Rows are points. Two turns around zero, p and q, are shown by what they do to some points. Where does a point land after both, in the order given? Backwards means that the second turn is done in reverse. Each puzzle has new turns, and all numbers are rounded.
In the rows, 128 means zero.

Turn p:
[ 80 120] -> [ 85 106]
[132 141] -> [128 142]
[172 122] -> [172 136]
Turn q:
[153 112] -> [155 116]
[ 64 130] -> [ 64 121]
[138 134] -> [137 135]
[157 137] -> [155 141]
Where do these land?
q, then p: [141 145] -> [132 149]
p, then q: [112 162] -> [ 99 152]
q, then p: [131  77] -> [153  83]

Turn p:
[174 147 139] -> [171 154 136]
[ 93  94 130] -> [ 94  96 140]
[147 165 142] -> [144 169 127]
[ 99 106 101] -> [104  94 110]
Turn q:
[124 139 112] -> [132 137 111]
[143 125 197] -> [125 131 199]
[156  95 109] -> [144  84 119]
[119 119  91] -> [124 117  91]
[ 98 143 168] -> [ 99 159 158]
[129 147  92] -> [144 139  92]
Where do these land?
p, then q backwards: [149 129  95] -> [149 130  95]
q, then p backwards: [163 160 155] -> [172 131 160]
p, then q: [119  91 151] -> [100 117 160]
q, then p: [142 134 138] -> [138 136 140]
q, then p: [106  90 144] -> [ 88 109 144]
q, then p: [ 89 164  85] -> [126 140  61]

Turn p:
[144 107 121 133 144 106] -> [141 108 121 141 147 109]
[132 128 179 117 132 164] -> [126 127 171 110 141 169]
[153 117 106 148 135 138] -> [159 125 109 148 132 136]
[149 146 114 123 139 117] -> [149 146 124 126 135 108]
[152 116 123 149  78 110] -> [152 101 134 143  81 114]
[ 31 167 130 147 140 135] -> [ 36 176 118 146 121 142]
[117 118 124  82 114 137] -> [118 116 118  80 124 131]
[146 126 127 125 142 116] -> [143 126 130 130 144 114]
Turn q:
[151  87 136 159 126 140] -> [156  84 139 143 113 140]
[108 103  84  82 134 147] -> [110 109  84  77 140 134]
[114 139 132 132 143  98] -> [113 135 137 140 144 101]
[163 118 127 142 121 156] -> [165 118 123 134 116 154]
[145 159 128 152 128 100] -> [142 153 130 163 129 104]
[ 99 131 122 130 116 141] -> [ 99 128 119 129 118 141]
[ 98 118 117  70 104 122] -> [ 96 136 115  70 113 115]
[147 168 177 156 152 120] -> [146 161 176 168 150 133]
Where do these land?
p, then q backwards: [122 113 129 113 121 104] -> [117 105 122 122 130 109]
q, then p: [149 156 123 170 113 154] -> [157 148 125 161 100 156]
p, then q backwards: [113 147  98 161 134 133] -> [125 166 106 150 113 129]
q, then p backwards: [107 105 147  97 108 110] -> [113 136 148  93 100 110]
p, then q: [162 168 110 110 127 160] -> [164 179 114 115 131 137]
q, then p: [120 115 168  92 144  87] -> [102 117 172 105 156  96]
q, then p: [143  90 133 110 136 105] -> [136  93 138 110 145 104]
q, then p: [107 130 117 171 141 171] -> [123 128 102 159 129 180]

Turn p:
[122 112 103  89  91 118 117 171  95] -> [111 117 102  83 102 139 111 178 110]
[131 144 121 132 143 180 117  73 155] -> [130 148 141 140 130 164 123  63 158]
[110 149 143 137 146 142 120  91 168] -> [114 148 150 154 135 122 129  87 162]
[131 109 117 149 174 161 107 110 131] -> [134 105 130 137 171 155 113  91 140]
[159 122 132 105 111  85 125 178 139] -> [156 129 121  99 118  89 116 182 134]
[128 100 157 162 134 151 103  57 129] -> [132  94 166 161 118 139 113  58 122]
[119 123 114  95 126  86 182 152 133] -> [120 132 109  94 125  94 181 160 130]
[ 92 132 161 135 152 137 114 126 145] -> [ 97 127 163 151 151 123 122 124 145]
[146 167 155  86 134  83 170 160  98] -> [134 176 140  92 137  88 158 172  86]
[143 121 148 136  99 132 160 171 116] -> [152 125 137 134 112 139 150 181 113]
[127 128  57 181  97 135  91 119  98] -> [128 107  50 161 109 158  88 111 107]
Turn q:
[114  94 136 131 126  97 138 131 145] -> [115  94 130 142 127 104 136 126 153]
[136 161 151 161  88 128  87 123 126] -> [123 162 144 142  81 112  90 130 104]
[ 96 168 122 112 114  81 148 159  53] -> [ 82 148 106 120 132  94 185 165  69]
[130 119  83 122 149 151 152 139 134] -> [150 116  93 127 152 161 140 136 137]
[119 116 141 129 148 122 173  99 139] -> [126 122 134 139 137 132 167  92 155]
[119 108 152 127  89 147 136 129 184] -> [123 117 142 126  83 140 114 132 186]
[115 132 114 180  78 152 102 104 168] -> [126 138 103 159  67 144  76 110 145]
[116 166 143 133 189 162 177 156 155] -> [142 174 144 158 172 171 167 148 167]
[183 121 104 148 109  83 124 104 108] -> [173 108 112 130 107  82 130 104  89]
[126 103 108 115 134 144 156 146  79] -> [123  95 118 114 142 158 163 141  95]
[146 126 118  78 141 131  81 115 108] -> [131 127 132  72 159 118  96 122 105]
[135 121 165 100 171 139  63 131 136] -> [120 135 180 107 176 121  74 129 131]
Where do these land?
q, then p: [122  91 127 111  68 137 134 114 123] -> [107 100 131 100  72 143 132 135 141]
q, then p: [ 85  96 146 143  91 144 157 139 170] -> [115 104 132 163  89 144 142 145 187]
p, then q: [143 167 132  80 154  93 137  96 104] -> [109 169 122  89 150  89 162 108 106]
q, then p: [143 160  78  65 146  96 139 130 106] -> [129 156  88  59 164 107 154 129 117]
p, then q backwards: [146 128 133 177 163 119 134 142  94] -> [149 122 101 155 175 116 121 144  98]
p, then q: [117 165 149 161 139 113  85 164 130] -> [122 147 134 177 151 106  90 154 105]
q, then p: [113 129 123 139 176 130  96 123 107] -> [111 122 132 140 177 131 110 105 108]
p, then q: [140 164 144 136 168 159 116 153 102] -> [136 166 155 141 172 151 118 134 102]
p, then q: [151  61 130 111  90 137 145 113 176] -> [155  82 145  96  76 124 130 124 180]
q, then p: [120 119 118 157  84 153 136 105 169] -> [137 125 112 149  73 149 110 113 161]

Turn p:
[153 103 100 148 121 121 131 159 135 143  96] -> [158  91 100 145 113 116 132 154 126 133 109]
[ 94 114 121 130 111 129 140 110 159  98 151] -> [ 82 115 123 139 126 143 131 116 151 105 154]
[107 134  97  95 111 108 111 165 122 125 138] -> [106 127  89  90 121 122 109 151 108 112 128]
[141 146 105 128 113 163  96 106 103 134 127] -> [144 143 113 131 113 156 113  91  95 139 119]
[136 124 142 133  93 152 120 135 123 161 128] -> [132 122 139 129  87 132 113 127 117 161 128]
[111 126 144 118 154 152 154 106 105  94 127] -> [115 132 165 123 157 160 157 115 121 111 122]
[134 139 157 149 133 129 138 143 141 115 126] -> [133 143 151 148 124 128 130 152 145 120 129]
[111 130 126 137 162 108 107 130 116  94 134] -> [122 138 129 136 173 125 112 132 118  95 126]
[125 142 129 142 121 100 129 107 134 162  88] -> [127 134 118 142 122  88 133 112 143 152  90]
[120 122  90 124 152 147 117 134 129 136 146] -> [129 120  96 125 154 152 125 130 112 142 144]
[165 120 137 110 140 145 103 138 139 136 115] -> [173 123 130 112 126 143 106 131 142 138 123]
[164 115 117 165 111 148 140 108 152  91 143] -> [150 116 127 174 106 151 143 110 143  99 159]
[137 117 185 107  98  83 119 149 109 174 137] -> [129 126 168  89  97  62 101 144 123 150 133]
[ 94 161 142 104 173 106 188 101 125 129 137] -> [ 92 164 146 105 175 114 189 126 146 135 129]
Turn q:
[135 143 180 140 120 151  81 110 108 122  78] -> [124 127 175 141 113 164  89 101 116 106  79]
[127 108 104 123 155 123 125 176 127 134 142] -> [138 114 106 123 158 114 111 169 135 145 137]
[136 113 135  98 118 141 133 140 152 107 149] -> [144 124 138  96 117 127 139 151 151 113 144]
[123 119 103 110 130 131 104 127 161 138 160] -> [125 132 115 105 122 119 110 129 166 143 159]
[121 145 121  97 108 116 125 122 108 130 128] -> [117 157 125 101 116 124 128 128 106 133 123]
[121 131 139 111 162 114 137 120 139 110 138] -> [126 137 135 118 160 109 137 123 141 104 135]
[ 89 152 127 175 109 167 164 132 138 137 123] -> [ 88 114 123 165 121 173 173 135 139 144 124]
[145 115  82 133 138 105 123 151 146 128 102] -> [150 114  76 128 132 107 115 132 140 138 106]
[148 120 112 111 147 152 117 121 115 105 143] -> [151 132 119 110 142 149 110 129 125 107 154]
[155 177 187 171  98 116 124  99 104 150 102] -> [130 161 178 190  94 137 133  94  99 130  91]
[108  99 117 144 121  85 156 120 107 120 151] -> [107 109 112 137 126  84 147 132  94 122 155]
[129 114 129 123 130 135 147 119 130 156 120] -> [136 113 135 122 135 129 144 113 123 154 129]
Where do these land?
p, then q: [152 154 134 139 144 202 105 144 106 127 114] -> [163 140 151 150 123 200 111 129 115 148 113]
p, then q: [107 140 140 130 140 125 142 108 118 162 127] -> [111 137 143 135 148 114 142 109 122 156 118]
q, then p: [107 124 142 141 123 109 119 141 117 112 133] -> [107 123 134 135 134 118 113 146 117 109 118]
p, then q: [145 118 119 110 147 108 130 145 110 225 121] -> [161 141 126 110 143  76 115 118  99 205 118]
q, then p: [127 117 137 137 151  96 149 109 117 107 142] -> [124 132 138 137 157 106 145 125 118  94 143]
q, then p: [146 136 147 110  95 145 118 120 133  94 133] -> [128 142 143 115  87 152 125 128 135  98 129]
q, then p: [113 124  95 106 147 115  91 132 148 113 140] -> [118 135  83 106 148 132  99 124 146 114 137]
p, then q: [137 112 130 133 116 210 110 131 108 116 121] -> [144 103 162 130 109 198 111 124 110 137 137]
p, then q: [125 122 138 126 145 105 150 125 174 118  79] -> [140  99 112 129 133 107 152 122 178 120  93]
p, then q backwards: [125 135  96 122  93 103 140 132 111 128 135] -> [115 119 106 127  99  98 142 114 118 106 125]
q, then p: [134 127 130 159 108 100 135 109 134 134 146] -> [109 129 127 155 111  96 136 117 119 120 145]
p, then q backwards: [118 128 128 124 125 119 148 142 160 101 146] -> [108 132 125 133 128 139 130 135 149  97 157]

Turn p:
[134 112 122 132 129 130 137 133 140 138 139 129 151 108] -> [121 120 107 128 127 117 143 126 126 124 138 127 140 104]
[133  95 114 129 134 138 140 138  89 214  88 137 122 123] -> [138 107  87 132 139 128 130 137  88 188  64 136 141 108]
[130 139 118 133 136 108 139 133  76 129 119 121 144 142] -> [122 144 125 125 144  96 101 138  92 138 119 124 125 145]
[100 133 131 101 137 125 111  64 147 179 151 120  66 118] -> [156 115 121  94 129 174 143  59 153 182 127 132 109 148]
[137 140 122 121 151 123 112 141 135 123 130 130 134 109] -> [120 154 109 120 134 134 125 129 143 114 127 127 135 121]
[108 136 109 145 135 131 126 142 132 110 137 128 129 121] -> [100 145 128 142 122 131 126 126 129 123 141 127 112 121]
[141 145 119 140 125 131 144 130 140 111 110 135 138 118] -> [129 148 132 141 108 124 137 129 115 104 127 134 138 124]
[145  86 137 135 136 134 139 134  76 114 110 133 125 107] -> [125 102 115 118 146 117  97 138  93 104  99 148 114 108]
[125 121 128 131 121 111 121 110 142 116 119 128 138 170] -> [120 116 161 137 123 106 126 121 145 132 125 127 146 151]
[134 116 112  85 108 144 129 132 144 109 117 134 115 116] -> [138 111 108 119  85 136 128 140 150 110 122 136 117 137]
[128 140 134 143 114 132 110 129 134 119 124 107 140 115] -> [127 135 138 131 124 135 124 125 126 113 133  94 132 116]
[127 148 126 127 116 122 134 139 137 124 149 137 139 120] -> [136 145 123 134 121 122 132 135 132 128 158 126 128 121]
[116 112 162 138 114 109 131 142 130 114 113 131 140 161] -> [129 115 174 133 139 100 129 153 138 129 119 127 126 122]
[137 139 129 144 122 137 108 130 132 124 149 138 129 133] -> [129 131 132 145 136 145 115 129 135 126 151 125 140 125]
[103 139 161 130 140 145 115 101 136 125 145 130 132 139] -> [119 123 163 101 140 153 133 121 133 139 152 128 135 130]
[137 134 131 129 127 125 133 138 144 112 133 140 121 109] -> [138 140 124 134 122 132 134 128 139 107 137 140 122 115]
[143 140 120 111 133 131 147 141 143 115 143  98 113 166] -> [129 125 124 141 136 124 154 141 139 115 136 120 117 181]
Turn q:
[131 156 140 136 117 126 101 145 129 132 134 131  93  91] -> [109 148 130 127 118 156 103 144 137 131 123 121 106  87]
[134 115 124 132 136 145 120  86 140 138 152 127 164 100] -> [112 117 140 134 123 118 132  78 153 108 145 145 148 117]
[141 137 133  89 129 115 132 115 107 127 113 111 121 149] -> [146 144 125 114 139  98 111 117  98 137 108 121 126 133]
[121 159 150 140 129 111 102 109 109 153 175 147 140 130] -> [106 168 178 141 117 116 112 127 134 122 162 137 124 124]
[108 134 114 127 127 161 117 156 116 116 149 121  98 108] -> [ 88 137 112 102 135 166 136 137 116 131 130 134 117 115]
[117 121 108 128 132 120 120 123 117 133 125 129 133 151] -> [119 132 125 143 125 120 130 127 113 134 125 131 135 155]
[126 119 150 133 109 120 157 154 140 117 129 106 137 116] -> [146 105 115 105 114 119 145 147 131 126 147 115 118 109]
[144 116 138 153 165 121 134 119 112 114 112 129 154 120] -> [141 105 144 161 149 117 147 128 116 108 126 139 141 110]
[155 112 128 127 126 127 135 116 119 101 128 152 117 137] -> [159 125 125 130 140 141 114 127 119 118 127 160 128 136]
[118 142 117 127 128 100 134 125 130 122 140 121 118 131] -> [125 142 115 139 128 116 126 130 124 129 140 124 101 134]
[133 101 138 147 129 140 140 119 135 118 108 116 128 152] -> [151  94 135 128 124 138 140 123 114 116 119 120 132 147]
[142 127 105 138 140 140 135 139 132 156 118 136 129 136] -> [129 123 130 144 140 143 136 123 136 160 126 120 147 136]
[136 134 111 124  80 154 109 123 184 121 117 114 162 131] -> [134 123  92 113  97 140 113 109 164 102 135  92 168 141]
[104 110 126  94 145 104 144 139 140 127 149 131 149 137] -> [114 117 117 114 144  82 134 140 141 133 143 140 121 151]
[114 142 140 105 159 129 166 124 120 136 127 148 132 122] -> [135 143 144 116 161 104 157 129 145 139 117 141 115 126]
[120 112 112 126 110 128 144 156 117 124  85 138 104 125] -> [143 121  99 126 116 144 143 156 119 153  92 136 126 129]
[132 137 142 149 114 136  87 128 128 141 116 118  96 139] -> [118 130 149 135 105 160  98 134 113 127 111 103 123 126]
Where do these land?
q, then p: [134 131 110 107 164 111 127 137 124 110  73 140 134 137] -> [ 99 161 125 148 140 105 127 127 116 116  78 133 145 126]
q, then p: [133 114 160 125 141 118 127 140 133 135 147 117 132 136] -> [134 114 124 112 156 119 123 134 152 128 129 127 114 118]
p, then q: [121 170 144 135 118 121 129 120 130 165 135 132 111 139] -> [143 140 165 124 142 134 126 106 127 154 142 105 141 115]
q, then p: [113 122 121 188 124 128 134 119 112 186 121 131 149 136] -> [153  99 162 146 142 117 163 131  86 147 151 112 131 100]
q, then p: [137 148 170 108 111 131 142 112 102 117 142 130 111 136] -> [173 146 123  99 134 142 107 142 134 112 129 135 126 146]
q, then p backwards: [122 128 113 139 127 137 128 141 132 133  31 117 136 119] -> [162 105 116 130 112 138 121 153 150 179  67 102 127 125]
p, then q: [131 126 128 110 112 112 151 137 143 123 112 136 125 129] -> [162 129 114 132 119 129 117 143 136 138 133 129 121 125]
p, then q: [108 114 120 123 144 125 123 110 139 120 139 131 116 124] -> [122 130 133 119 123 127 125 113 148 123 115 138 112 148]
p, then q: [134 117 114 128 131 184 118 124 130 119 141 140 138 141] -> [101 116 127 108 116 145 152 139 127 118 140 147 155 151]
p, then q: [116 124 130 107 106 114 114 143 127 104 140 122 138 128] -> [116 117 111 118 120 127  97 140 131 126 143 115 109 128]
q, then p backwards: [134 115 117 135 137 154 119 144 117 107 152 138 104 132] -> [128 131 138 131 156 167 127 123 110 125 144 139 116 128]
q, then p: [142 139 127 150 124 130 120 111 137 113 135 132 121 138] -> [123 121 139 137 135 151 118 125 123 108 142 125 133 138]
p, then q: [120 140 114 136 126 128 143 128 133 119 153 105 134 122] -> [122 138 126 124 128 129 137 115 111 128 150 129 100 137]
q, then p backwards: [138 118 110 112 124 110 120 117 131 145 149 110 118 132] -> [112 125 100 131 122 115 124 109 105 131 146 130 128 129]
q, then p: [138 115 143 115 131 115 126 136 130 123 149 139 153  71] -> [130 141 109 119 113 119 127 110 160 121 148 149 123  82]

Turn p:
[136 129 137 150 124 115 112  95  93 155 144 152  95 122] -> [141 109 100 125 122 135 109  97 116 135 142 177 105 135]
[147 139 108 110 128 130 119 146 146 118  84 105 134 136] -> [135 143 135 132 146 126 149 124 128 139  85  93 144 138]
[119 128 153 144 117 124 112 139  89 119 146 139 122 134] -> [128 131 126 144 113 134  98 129 101 121 144 137  98 140]
[108 108 137 135 138 120 154 132 143 110  97 141 147 149] -> [ 79 139 151 143 143 130 136 147 138 130 115 135 131 123]
[122 169 144 134 104 129 116 118 129 136 134 139 115 112] -> [149 153 125 117 120 121 115  94 129 116 134 136 109 113]
[137 125 115  88 140 121 159 134 137 101 123 128 141 135] -> [118 136 141 127 146 106 164 152 123 114 129 121 152 143]
[ 88  98 124 106 124 115 147 136 121 130 108 136 144 122] -> [ 88 143 125 113 122 111 125 163 115 141 119 138 142 120]
[110 114  92 131 123 114 148 132 122 107 116 124 157 138] -> [110 141 122 155 123 129 150 163 118 129 113 132 149 112]
[140 143 133 139 138 125 101 105 148 127 156 102 116 110] -> [164 103 128 137 131 115 111 100 143 127 143 117 137 111]
[148 149 126 138 142 172 107 124 134 132 141 103  93  94] -> [174  95 128  99 142 144 119 101 122 118 131 100 119 108]
[148 112 151 140  97 143 110 107 119 135 143 141 123 118] -> [139 107 138 119  93 135 107 107 129 112 123 151 118 139]
[164 153 151 145 146 148 129 110 117 154 145  93 125 106] -> [168 100 151 116 121 142 139  91 124 153 158 119 119 120]
[133 116 111 127 137 109 145 165 149 121 116 145 142 120] -> [129 144 136 129 145 124 139 174 151 135 111 130 125 133]
[108 124 102 121 132 136 148 137 140 115 117 151 139 158] -> [ 95 149 116 135 142 143 147 150 137 107 122 126 140 128]
[146 143 135 117 161 138  97 119 137 130 134 109 119 119] -> [155 112 133 122 153 129 113 103 129 136 140 107 146 136]
[111 116 117 116 123 126 131 144 131 145 129 143 158 151] -> [104 152 116 128 112 141 130 151 141 134 132 126 144 142]
[113 108 141 136 103 112 142 134 119 143 143 127 105 152] -> [100 118 105 134 103 113 127 130 132 130 135 133  95 136]
Turn q:
[147 123 142 144 123 145 142 136 155 133 111 111 118 127] -> [128 124 153 117 131 138 150 140 133 140 108 109 119 109]
[132 137 140 100 124 127 152 115 107 141 102 112 133 109] -> [128 128 130 106 118 100 136 104 104 124 109 131 147 109]
[101 115 163 159 152 149 116 133 134 125 123 128 153 141] -> [108 122 173 119 140 144 102 155 124 112 123 138 124 146]
[126  99 112 118 102 118 126 151 120 105 137 106 154 136] -> [120 108 103 113 133 133 143 144 122  97 159 106 137 131]
[136 143 109 147 112 113 139 119 148 117 107 113 155 137] -> [143 118 120 133 128 121 132 153 140 121 104  96 157 131]
[149 142 121 117 101 150 137 134 136 145 150 147 157 134] -> [127 135 114 112 115 158 153 130 139 146 130 139 163 143]
[105 132 111 118 158 118 111 122 106 142 153 125 108 112] -> [124 140 119 154 141 122  96 102 112 137 155 143 124 118]
[121 119 133 125 158 155 125 122 142 105 136 128 147 145] -> [123 138 143 107 152 151 107 123 140 113 125 118 124 149]
[127 101 110 101 103 153 119 122 141 100 141 148 110 103] -> [103 124 102 118 105 149 132  97 163 117 142 119 107 116]
[118 138 110 153 141 130 112 107 111 147 130 126 156 139] -> [132 113 127 148 137 141  97 134 110 134 117 134 156 147]
[116 155 110 114 110 128 144 135  98 104 128 114 113 137] -> [130 148 115 145 111 112 146 107 106 110 137 102 133 144]
[111 127 148 107  99 124 143 152 149 150 109 156 107 163] -> [ 97 135 129 112 118  95 165 145 139 159 125 136 109 157]
[146 154 124 122 146 100 112 132 100 150 109 123 107 106] -> [158 140 113 141 116 104 113 126  93 147 122 143 119 101]
[143 141 132 153 133 103 114 103 155 140 156 116 113 117] -> [163 116 147 156 135 128 118 130 156 153 140 130 135 108]
[143 127 105 138 146 108 161 123 143 139 143 148 130 108] -> [134 142 109 149 158 131 139 126 152 131 112 148 144 104]
[149 109 149 148 138 136 109 113 126 114 139 118 100 139] -> [153 106 154 133 133 147 126 118 131 126 134 127  91 129]
[106 113 156 114 130 119 113 157 105 118 102 158 115 123] -> [104 138 124 114 106 104 122 143 113 109 133 157  88 133]
Where do these land?
q, then p: [131 157 130 156 123 141 139 121 125 132 129 143 144 131] -> [117 150 152 135 118 155 134 120 133 129 115 124 118 131]
p, then q: [120 123 132 110 150 136 140 140 131 116 121 139 125 110] -> [129 152 129 108 140 119 119 129 116 119 143 139 120 126]
p, then q: [145 193 141 108 141 116 108 124 144 119 138 139 141 144] -> [190 142 154 138 142 137 116 118 146 134 120 121 153 148]
p, then q backwards: [118 109  91 122 148 126 133 132 125 110 146 130 126 137] -> [127 113 103 147 117 104 132 146 125 131 132 124 155 132]
p, then q: [129 113 132 133 131 137 110 134 121 122 140 123 127 117] -> [131 113 123 118 122 142 125 135 119 126 141 127 114 126]
p, then q backwards: [122 135  96 110  85 132 129 127 142 147 125 146 111 123] -> [150 134 120  98 118 123 145 132 126 105 102 159 142 113]
p, then q backwards: [152 111 136 127 134 119 132 139 135 128 135 144 137 128] -> [125 128 147 143 124 122 123 124 139 126 135 144 135 150]
p, then q: [120 110 141 105 137 134 144 127 108 121 120 129 139 135] -> [112 132 134 125 130 115 130 129 109 114 146 143 135 150]
p, then q: [119 135 141 164 146 119 138 132 143 141 120 123 108 146] -> [110 128 148 151 145 128 113 114 142 152 125 126 114 108]
p, then q backwards: [138 110 141 160 118 137 134  90 129 123 143 140 115 124] -> [128  95 148 140 118 128 120 101 108 127 139 143 122 104]
q, then p: [108 118 114 114 125 115 141 135 145 113  31 143 131 123] -> [114 160 100 137 154  78 125 142 102 160  67 108 128 114]
p, then q: [139 126 117 123 120 125 133 123  93 123 121 138 115 118] -> [130 131 106 134 124 129 141 118 110 118 114 145 115 141]
q, then p backwards: [ 94 107 136 143 146  93 131 134 116 128 140  86 138 116] -> [104 126 143 122 160 123 134 114 130  75 152 122 122 115]
p, then q: [143 121 124 120  47 145 125 135 105 116 148 109 110 120] -> [143  95  98 136  84 107 174 119 122  99 125  97 109 129]
q, then p: [138 131 139 142 148 140 124 121 142 164 148  74 137 128] -> [139 109 162 104 115 143 108 127 120 164 163 125 138 144]
p, then q: [132 148 138 112 149 133  87 133 144 144 143 141 143 148] -> [153 126 139 117 138 152 104 130 139 150 139 106 147 156]
